Each row is a point. To make a cloud, some directions were put in groups of two or more. Within a group, all points are equally far from the middle, so they leave a hole (a ring in 2 directions, a hollow ball in 3). The other directions are filled evenly. Then the cloud was stretched, turned, moved and blurred a little. How many holes are there, and how many directions does each take, smallest first?

Cloud, 22 rows:
[[ 3.1  4.8 -3.0]
 [-4.0  3.1 -2.7]
 [-0.1 -0.1 -4.8]
 [-3.0  6.1 -1.6]
 [-5.8  0.7 -1.2]
 [ 4.6  1.2 -4.5]
 [ 2.3  4.0 -3.0]
 [-0.4  1.8 -0.2]
 [-3.5 -2.7 -4.5]
 [ 5.8 -1.9  0.0]
 [-1.4  4.8 -1.5]
 [-1.6 -1.4 -1.4]
 [-4.9  1.8 -0.2]
 [-5.2  1.1 -3.9]
 [-2.1  4.1 -1.1]
 [ 2.4  3.0 -0.1]
 [ 0.1 -1.3 -2.8]
 [ 2.5 -1.9  3.1]
 [ 5.7 -1.3 -1.5]
 [ 0.7 -4.8 -0.5]
 [-1.8 -3.1  1.6]
 [-0.5 -1.5 -1.8]]
Holes: 0

Cloud (30 x 4):
[[-2.8  0.3 -4.0  2.9]
 [-0.7 -4.5  1.4  3.5]
 [ 1.9 -2.7  2.1 -3.4]
 [-2.2  4.0  4.6 -0.2]
 [ 2.6 -0.4  3.4 -3.4]
 [ 0.1 -3.1 -3.5  2.2]
 [ 3.8 -2.0  1.1 -2.1]
 [-1.9 -4.4  1.7 -2.7]
 [ 0.0  2.1 -1.0  5.3]
 [-1.0 -4.8  1.6 -2.3]
 [-3.8  2.8 -2.3  2.9]
 [-1.6 -2.9  1.4 -4.3]
 [ 1.8  6.7 -2.1 -0.3]
 [-4.0 -3.3  1.3 -2.4]
 [ 0.3  6.6 -1.1 -2.7]
 [ 2.2  4.4 -0.5  3.9]
 [-4.4 -2.6  0.7 -2.8]
 [ 1.4  1.6 -5.1 -2.1]
 [ 2.1  0.9 -4.8 -1.6]
 [-2.5 -1.6  0.4 -4.8]
 [-0.7 -0.5  1.4 -5.4]
 [-1.6 -4.8  2.5  2.5]
 [-0.5 -2.9 -2.8  3.3]
 [ 0.5 -4.1 -2.3  2.0]
 [-4.0  3.0 -2.0  2.7]
 [-3.7 -1.4 -0.5 -4.2]
 [-0.3  4.3  4.1 -2.6]
 [ 0.9  5.9 -2.5 -3.0]
 [ 0.1  0.2  5.6  2.9]
 [-0.8  6.9  0.6 -1.5]]
Holes: 2 (2, 2)

Cloud, 55 rows:
[[-2.0 -2.6  1.4 -3.5  4.2 -0.8]
 [-0.8 -5.2  3.6 -1.8 -0.5 -2.6]
 [-2.8 -2.5 -1.1  1.4  6.1 -3.2]
 [-3.0 -0.1  3.6  0.3 -3.6 -1.9]
 [ 1.0 -4.3 -4.0 -2.5 -2.4 -3.3]
 [-3.7 -3.4  2.5 -1.1  1.2 -5.7]
 [ 3.3  0.2 -2.2 -4.5  1.1  1.2]
 [ 3.5  3.8 -1.2 -0.2  2.8 -3.2]
 [-3.9 -1.9 -0.4 -2.5  2.7  1.5]
 [-2.5 -4.8 -6.2  1.4  2.2 -1.5]
 [ 3.2 -3.4 -4.6 -0.5  3.4 -2.8]
 [-0.6 -6.9  0.6 -1.2  0.0  0.4]
 [-0.7 -3.8  1.9 -2.3  3.2 -5.2]
 [-0.9 -3.9 -1.1 -3.8  2.1  1.7]
 [ 5.7  3.8  3.9  0.3  0.8 -2.0]
 [ 6.5  2.6 -1.5  2.1  0.7 -1.4]
 [-1.1 -1.6  3.2  0.2 -0.2 -7.3]
 [-1.1 -5.5 -3.2  3.8  0.9  1.2]
 [ 1.5  0.7 -0.5 -3.1 -0.2  3.5]
 [-0.9  2.6  3.0 -2.2  0.5 -5.0]
 [ 2.5 -4.7 -2.0 -3.9  0.8 -2.3]
 [-0.5  3.3 -0.2 -0.6  3.2 -4.3]
 [ 1.7  0.5  5.3  2.1 -1.0 -5.1]
 [ 2.6 -5.4 -1.9  1.1 -3.6 -1.5]
 [ 3.7 -1.3 -1.5  5.7  0.1 -3.1]
 [ 5.2  1.4  4.8 -1.7 -3.3 -2.1]
 [-0.2  0.9 -6.0 -0.6  1.4 -2.7]
 [ 2.2 -2.8 -1.5  1.4  5.6 -4.2]
 [ 3.6 -3.1 -1.7 -1.0 -2.4 -5.8]
 [ 1.4 -3.7  1.8  3.2  2.7 -5.8]
 [ 3.2  1.4  5.8 -1.0 -2.9 -0.3]
 [ 3.4  0.5  4.3  2.4  3.5 -0.9]
 [ 4.8 -0.6 -2.4 -2.3  4.0 -1.1]
 [ 3.5 -3.8  2.6  0.7 -3.9  0.8]
 [-2.4 -5.8 -5.5  0.5 -0.8 -2.9]
 [ 3.8  2.7 -2.9 -0.5 -3.1  0.1]
 [-3.3 -3.2 -3.3  1.6 -3.4 -4.9]
 [ 4.8  0.3  5.1  0.5  0.3  1.9]
 [ 0.7  3.1  0.3  1.9  3.9 -2.5]
 [ 2.2 -5.4 -3.8  3.4 -1.2 -2.5]
 [ 0.9 -4.0 -4.9 -2.6 -1.2 -3.6]
 [-0.1  0.6 -5.5  1.7  2.0 -0.2]
 [-1.3 -1.8  5.2  0.6 -3.0 -2.3]
 [-0.4 -3.0  1.1  0.2 -5.7 -0.5]
 [ 4.8  0.5 -2.1 -2.7  1.2  2.2]
 [ 0.6  0.7  0.9 -0.5 -0.3  4.2]
 [ 4.2  2.0 -0.6  1.4  4.5 -2.3]
 [ 3.7 -5.6  1.9 -1.4 -0.3 -1.4]
 [ 3.9  2.5 -2.6 -0.7 -2.9  1.0]
 [-2.2  0.7 -4.2 -0.1  3.3 -4.6]
 [ 4.2 -4.1  4.0 -0.5 -1.4 -1.7]
 [ 2.3  3.2  2.9  3.5  0.2 -4.0]
 [-5.3 -6.1 -0.1  1.3  2.2 -2.3]
 [ 5.3  0.6  5.3  0.2 -1.9 -3.8]
 [ 2.3  0.5  0.7 -4.9 -3.6 -1.2]]
Holes: 2 (3, 3)

Cloud, 99 rows:
[[-0.6  1.3  0.4 -2.0 -2.8  4.1  6.1  6.6 -3.9]
 [-2.4 -2.7  0.5  2.8 -1.3 -5.2 -0.7 -1.7 -1.8]
 [-0.7  0.5 -3.3 -4.7  2.2 -1.9  1.7 -2.0 -3.6]
 [ 4.8  2.7  0.8  4.0 -1.4  2.6 -0.6  2.7  4.2]
 [-0.9  4.6  0.5  6.1 -2.2  0.9 -0.9  2.7 -2.8]
 [-5.0 -3.6 -1.8 -4.4  0.0  0.8  0.3 -2.1 -3.3]
 [ 1.5  1.9 -2.5 -3.4  2.1  0.1 -0.3  1.4 -6.8]
 [ 2.0  6.1 -0.1  2.3  1.2 -1.1  5.1  4.4 -1.2]
 [-1.9 -0.7 -1.4 -4.8 -4.2 -1.1  6.0  1.3 -3.4]
 [ 4.2 -0.4  2.5 -2.8 -4.9  0.4  4.5  1.0 -3.7]
 [ 1.9  0.8 -3.6 -2.7 -4.6  1.5  4.7  2.3  3.6]
 [ 2.0  2.5  2.9  3.5  2.7 -0.1  0.5  2.6  5.8]
 [ 6.4  1.8 -1.9 -1.6 -3.1  0.4  1.6  4.8  1.5]
 [ 1.1 -0.7  3.6 -2.4 -1.4  7.9 -0.9  1.2 -0.2]
 [ 1.5 -2.0 -4.4  2.9 -1.5  0.9 -2.5  0.9  1.9]
 [-1.5 -3.4  1.4  3.7 -1.5 -1.0 -2.9  3.5 -1.2]
 [-7.0  1.4  0.7  0.0  1.0  5.9  2.4 -2.1 -3.9]
 [-0.2  4.9  5.6  2.8 -0.9  1.6 -0.8  0.3 -4.0]
 [-4.9 -3.3  1.4  4.3  0.6 -0.3  2.2  2.4  2.6]
 [ 3.3 -4.2  1.0  1.4  1.9 -2.6  6.8  1.1 -1.3]
 [-1.4  1.5 -4.9  2.6 -2.4  0.8 -1.2  3.4 -2.8]
 [-0.4  1.4 -3.7 -0.2  2.9  2.6  2.5  0.7 -7.1]
 [-0.9  1.0 -1.7 -1.3  4.8  1.8 -0.7  5.4 -1.6]
 [-0.5  1.7 -3.7 -0.6 -3.5  2.0  4.5  2.5 -6.1]
 [ 0.6 -1.0 -3.7 -1.7 -7.0  1.0  2.2  4.7  1.2]
 [ 0.8  0.6 -0.2  1.4  2.3  8.0 -0.8 -1.6  0.0]
 [ 2.9 -5.2  1.9 -3.5 -1.5  3.9  4.0  3.0 -1.3]
 [-2.5  2.1  4.1  0.9 -4.5  3.2  6.9  0.0 -0.1]
 [ 1.6 -0.9  2.2 -3.6 -3.2 -2.0  4.3 -0.3 -4.8]
 [ 1.2  6.9  1.5  3.3  1.2 -0.7 -2.0  3.0  1.4]
 [-1.1  5.3 -0.5  5.1 -3.7  3.0 -1.5  0.2  1.7]
 [ 1.6  2.3  1.6  2.6  3.3 -2.4  1.8 -5.0  2.2]
 [ 1.8  4.6 -2.9  1.7 -2.5  4.8  5.1 -0.8  1.2]
 [ 0.7  4.6  1.7  3.3 -3.2 -1.5 -1.2 -4.2 -0.5]
 [ 4.3 -2.4 -2.8  5.2  0.5  1.0  2.8  2.4 -2.5]
 [ 0.3 -3.1  1.9 -3.7  3.2 -1.8  1.9 -3.5 -0.2]
 [-1.0 -0.7 -2.8  5.2  2.5  3.4  7.4  1.3 -1.6]
 [ 0.5 -0.9  2.0 -1.9 -2.8 -3.2  4.2 -0.1 -5.8]
 [ 2.4  0.1  1.8  3.8 -0.2  1.6  6.5 -3.3  2.0]
 [ 2.5  2.6  1.1  2.5  0.0 -5.4  4.0  4.5 -1.9]
 [ 1.9  0.3  2.2  0.4 -2.0 -3.2 -3.5  2.4 -5.3]
 [ 7.0 -0.8  3.2  1.3 -3.2 -0.4  2.9  2.0  0.7]
 [-4.9 -3.6 -2.5 -4.1  1.7  0.4  4.8  1.2 -0.8]
 [-1.4  0.4  1.7  6.3  1.6  5.6  3.4 -1.4 -0.9]
 [ 4.0  0.0 -2.7 -0.6  4.5 -0.2  2.1  4.7 -2.3]
 [ 0.4  1.2 -5.3  3.2  0.8 -0.8 -0.6  0.0 -4.2]
 [-2.3  1.2  3.6  1.0 -3.5  0.8  1.2  7.1  1.2]
 [ 0.2  0.0 -4.0 -2.1  2.2  0.6 -4.3  2.2 -2.3]
 [ 4.0 -0.5  0.6 -2.3  5.4  1.0 -1.7 -2.0 -2.1]
 [-2.1 -0.5  1.3 -6.4  0.5  3.5  0.2  0.2  3.6]
 [ 0.4 -4.0  1.4  1.2 -2.4 -1.9 -2.7  0.5  4.1]
 [-5.7  3.9 -0.4 -3.1 -1.0  4.0  5.8 -1.5  0.7]
 [ 2.8  3.9  4.8  4.2 -1.4  1.2  3.3  4.5 -0.8]
 [ 1.3 -1.6 -3.1 -3.3 -1.9  6.3 -0.1  1.9 -3.9]
 [-0.1  3.9 -0.1 -2.1  5.0  1.5  2.4  3.9 -4.2]
 [-4.0  0.8 -1.1  5.3  0.7  2.7  3.5 -0.9  5.0]
 [-0.9  0.7 -0.9 -0.5 -4.3  2.1  1.3  2.1 -7.7]
 [-2.1  2.6  0.1  4.7 -2.5 -0.7  3.6 -3.6  4.4]
 [-0.4  6.1  1.8  1.6 -0.1 -1.2 -1.5  5.0  1.9]
 [ 1.0  1.8  2.9  5.8  2.5  2.1  6.9 -1.5 -0.6]
 [ 4.3  3.6  0.0 -1.5 -4.1 -0.2 -0.9 -0.1 -4.7]
 [-0.3 -0.3 -2.2  1.9  2.3  0.6 -3.8 -4.4  1.7]
 [ 1.9  4.5  3.5 -6.1 -0.9  0.4  0.4  0.6 -0.5]
 [ 1.6 -4.5 -3.7 -1.6  1.1  2.7  3.5  3.9  1.8]
 [-5.2  2.7  3.5  2.9 -1.2 -3.6 -0.4  0.9  1.6]
 [-5.0 -0.7  2.7  2.7 -3.1  3.1 -0.5  2.8 -2.7]
 [ 1.2  2.3 -2.0 -5.4  1.4 -0.9  0.7 -2.2 -3.3]
 [ 4.0  1.9  0.8 -3.4 -3.8  0.2  1.3  0.7 -6.0]
 [ 4.6 -3.9  2.6  0.8 -2.7  2.4  0.4  2.6 -3.5]
 [-0.7 -1.9 -0.3  0.5  6.6 -3.5  3.2  2.3  0.5]
 [-0.7 -2.4 -0.7 -3.6  1.9  4.0  3.3  6.7 -2.0]
 [ 0.7  4.4  0.5  0.7  6.4  4.1  1.2  1.9 -2.1]
 [ 5.8  2.1 -0.3  1.6  2.7  3.7  3.8 -0.1  1.5]
 [ 0.9 -1.5  5.1 -4.6  1.8  1.2 -1.9  0.1  1.7]
 [-0.4 -3.8  4.2 -1.9  1.3 -1.4  2.5  5.3 -1.1]
 [-0.6  3.8 -0.9 -2.4  2.5 -2.2  1.2  5.3 -1.8]
 [ 0.3  1.6 -3.2 -0.2 -2.6 -2.3 -5.1  0.4  1.9]
 [-3.4  0.4  3.7  1.4 -3.4  6.4  4.9  2.2 -1.5]
 [ 0.2 -1.5 -5.2  0.2  0.7  1.2  4.0 -3.4 -1.5]
 [-3.6  3.2  5.2 -0.4 -2.5 -1.7 -0.3  1.3  3.7]
 [ 3.1 -2.0  1.4  0.6  4.3 -2.1 -2.5 -3.2 -2.1]
 [ 0.6  1.9  4.7  3.7 -1.8  4.7  3.3 -1.8 -2.3]
 [-1.6  4.9 -0.5 -4.7 -1.9 -1.5  0.4 -2.4  1.4]
 [-2.1 -1.7  4.5 -0.3 -1.8 -0.3 -1.0 -1.5  4.8]
 [ 2.1  1.8  2.2 -1.9  5.2  2.6  4.8 -2.1  0.9]
 [ 1.0  2.8  2.0 -3.8  3.1  5.8 -2.7  1.3  0.4]
 [ 2.7  1.6 -0.2 -3.0  4.3  2.9 -3.9 -0.6  0.2]
 [ 4.1 -1.5  2.4 -2.7 -3.3  1.9  2.9  1.8 -6.0]
 [ 1.1  2.0  0.8 -1.0  3.1  5.6  6.9 -2.3 -0.5]
 [-4.3  0.6  3.5  3.7  0.3 -1.4  1.2 -1.6  5.1]
 [ 1.3  1.4  4.9  2.4  5.3  3.6 -1.8  0.0  0.1]
 [-0.4  0.5  0.3  6.4  0.2  4.4  5.5  1.8  3.5]
 [ 0.4 -0.2  1.1  6.1  0.3 -0.6  8.8  1.9 -0.8]
 [ 0.5  1.3 -2.3 -1.5 -4.6  1.2 -3.7  1.7 -5.0]
 [-2.3  7.1  1.4  2.5 -0.4 -3.6  0.9 -1.5  1.4]
 [ 1.4  1.9 -2.1 -0.3 -3.8 -5.0  3.1 -1.0 -2.2]
 [-5.8  1.3  2.0  0.4 -4.5  0.5  6.4  1.4 -1.8]
 [ 1.2 -1.2  2.4 -4.6 -3.2  0.6  4.9 -2.0 -3.4]
 [ 1.6 -1.3  2.1  2.7 -1.7  1.5  6.3 -2.8  3.0]]
Holes: 3 (2, 3, 4)
